Each point is reached from the start by the listed moves, each made once or not at all, plus a little noise. Say if it took an odd or an even number of moves. Then give how often each move was made.

Moves:
(1): [14 60  3]
(2): [-36   6  -9]
(3): [-24  -4  36]
Start: [-17   2   1]
Points:
[-13   1  -3] -> even (0, 0, 0)
[-56   8  -7] -> odd (0, 1, 0)
[-2 58  6] -> odd (1, 0, 0)

Moves:
(1): [ 10 -16  -7  22  21   8  -3   6   4   0   5]
(2): [  2 -11 -10 -29 -14  -3   9   4   2  23  24]
(3): [-11   0   6   1   0  18  16  -9  -1   2  -3]
(4): [ -1  10  13   4 -23   4  -8   2   0  -3   9]
(5): [ -1  14 -13   6  -8   6 -27  -6   4 -20  -7]
(6): [  0   3 -11   4  -6  16  -1  -5 -15  -2  -3]
(7): [ -9  15  -9 -17   9  14  18   9  -1  -7 -20]
(8): [-6 -7  6  9 12 -4  4  3 -2 -9  4]
Start: [  2   3  -4  -4  -3   0  -4  -5   8 -11  -4]
Points:
[ -8  15 -12  11  -4  60  17  -3  -6 -22 -14] -> odd (1, 0, 1, 1, 0, 1, 1, 0)
[-23  13  -9  -9  11  44  33  -6 -13 -27 -26] -> even (0, 0, 1, 0, 0, 1, 1, 1)
[  7  -2 -28  36  16  25 -31  -7   0 -41  -4] -> even (1, 0, 0, 0, 1, 1, 0, 1)

Moves:
(1): [-6 11 -3  7 27  2  0  9 -5 -9 11 -7 -9]
(2): [  7  29   1  -6   7   8   0 -10  -8   7   5  -3   3]
(3): [ 20 -11 -13 -14  -6   5  -3  22  -1   5  -6   4 -27]
(4): [  1  11  -7 -12  17   0   4  -6  16   2   4 -21   4]
(5): [-10  -7 -12  12   8  -4   9  -3   5   6  -3  -3  -5]
(6): [ 18 -19 -22   9  21  -9   7  -5  -3 -14   2   0   8]
(7): [  9   1  -5  -3 -16   1  -2  -7   6 -11   4   0  -9]
(8): [  4   1  -5  -9  -2 -15  -9 -12   5  -5  -1 -16  -1]
(9): [  7  22  24 -18   6 -15  19   7 -14   1  -3   7 -11]
(10): [  6 -31   7   2  -5 -11 -16 -18  -4   0  -3  -6  -5]
(11): [  3 -16   9  13 -26  -6 -11   1   9   8   3  30  -7]
Start: [ -8   3  15  -6  -4  -4 -14  -9   6  17 -11   8   2]
Points:
[  4   0 -33   7  54 -15   4 -23  23  -8   9 -21  -8] -> odd (1, 0, 0, 1, 1, 1, 1, 0, 0, 0, 0)
[ 50 -16  -3 -12  12 -47 -21 -25  -5   4  -1  15 -60] -> even (1, 1, 1, 0, 1, 1, 1, 1, 1, 1, 1)
[ 26  29  -2 -21   1   7 -25  -1  21  19  11  12 -43] -> even (1, 1, 1, 1, 0, 0, 1, 0, 0, 0, 1)

Moves:
(1): [  0  -9 -11   1   4   5  -2  -5   1   1 -15   4  -8  -5   7   2  -4  -4
 -13  -5   5]
(2): [  3   5  -7   2  -9   3  -3  -6   0  -1  -5  -2   0  -3   3  -4   3  -4
 -14 -10  -2]
(3): [ -1  -5   1 -17   3   3  -2  -8  -2   1 -13  -4  -2   2   0   4   6  -7
  -2   0   0]
(4): [-3  0  3  6 -1  2  4 -1 -1 -5 -3 -1  6 -1 -6 -3 -1 -6  1  8  4]
(5): [-4 11 14 16  7  5  5 10  7  1 12  9  6  6  1 -7  5 -4 22  2  7]
(6): [-18  -4  -1  -6 -13   3   1   9  -8   0   1   1  -3   9  -1   2  11  11
   2   2   1]
(7): [ 4 -6 -2  4  3  4  2 -1  9 -7  4  1 -1 -8  2 -4  0 -5 11  5 -8]
(8): [  3   2   3  -2   3  11  -1   7  -1  -5   4  -2  -4   4  -6   2   0 -10
 -11   4   2]
(9): [  9  -2  -1   3  -4  -1   4  -6   5   3 -16  -8  -4  -1  -7   5   2  -1
  -3   1  -1]
(10): [ -2  -4  -6  -4   2  -3  -1  -6   7   3  -5  -5  -1   5 -11  13   3  -3
  -6  -2   7]
(11): [  8   5  -7   7  -2  -1  -1  -8  -5 -12 -11  -9  -5  12  -5   0  10   0
 -16  -5   0]
(12): [-2 -1  7 -2 -3  1  4 -8 -3 -4 -1  5 -6 -3 -4  0 -7 15 -3 -8 -5]
(13): [-11   2   4  -7   5   0  -1   5   4  -6  -1 -11  -7   9   1  -7 -14  -8
  -3  -2   1]
(14): [ -1  -5   0  -7   2   0   2   0   5   5   0   3   3  -1   4  -3  -3   4
 -13  -3  -5]
(15): [ -9   4   3  -6  11  -2   3   4  -1  -5  -9  -5  -2  -8  -2   2   4  -3
   4   0 -12]
(16): [  0   0   0  12   3  -2  -3 -17  -2   1  -5  -8  -8  11 -10  -2  -5   8
 -10   2  -6]
(17): [ -4  -1   6  -1  -5 -12  -7   8   6   1  12  16   0   0   1  -4  -5   4
  -2   0   2]
(18): [ 0  3 -7 -2  2  0  2  4  5  0  0  1  3 -1 -8 -8  2 11 11  4  8]
Start: [ -9  -4   1  -3   9  -1 -12   0 -12   6   2 -15   5  -1   1  -2  -4  -8
   1  10   4]
Points:
[-29 -13  -8 -25 -15  -4 -15 -17  -7  -7 -25 -10   1  17 -25  -4  15  17
 -42  -4  14] -> even (0, 1, 1, 1, 0, 1, 0, 0, 0, 1, 1, 1, 0, 1, 0, 0, 1, 1)
[-36 -19 -11   3  10  -6  -9 -22   6 -25 -49 -34 -31  17 -41  -4  -8  11
 -26  10  -1] -> odd (1, 0, 0, 1, 0, 1, 1, 0, 1, 1, 1, 1, 1, 0, 1, 1, 1, 1)
[-42   7   7  18   9   7  -8  -8 -10   1 -13 -26   3  17 -25   0  15 -11
  -1  11   3] -> odd (0, 1, 0, 1, 1, 1, 0, 0, 0, 1, 0, 0, 0, 0, 1, 1, 0, 0)
[-20  -6 -21  -6   0  18  -4 -16 -12 -20 -60 -36 -19   6 -38  12  18  -4
 -48  -2  12] -> odd (1, 1, 0, 1, 0, 1, 0, 1, 1, 1, 1, 1, 0, 0, 1, 0, 0, 1)
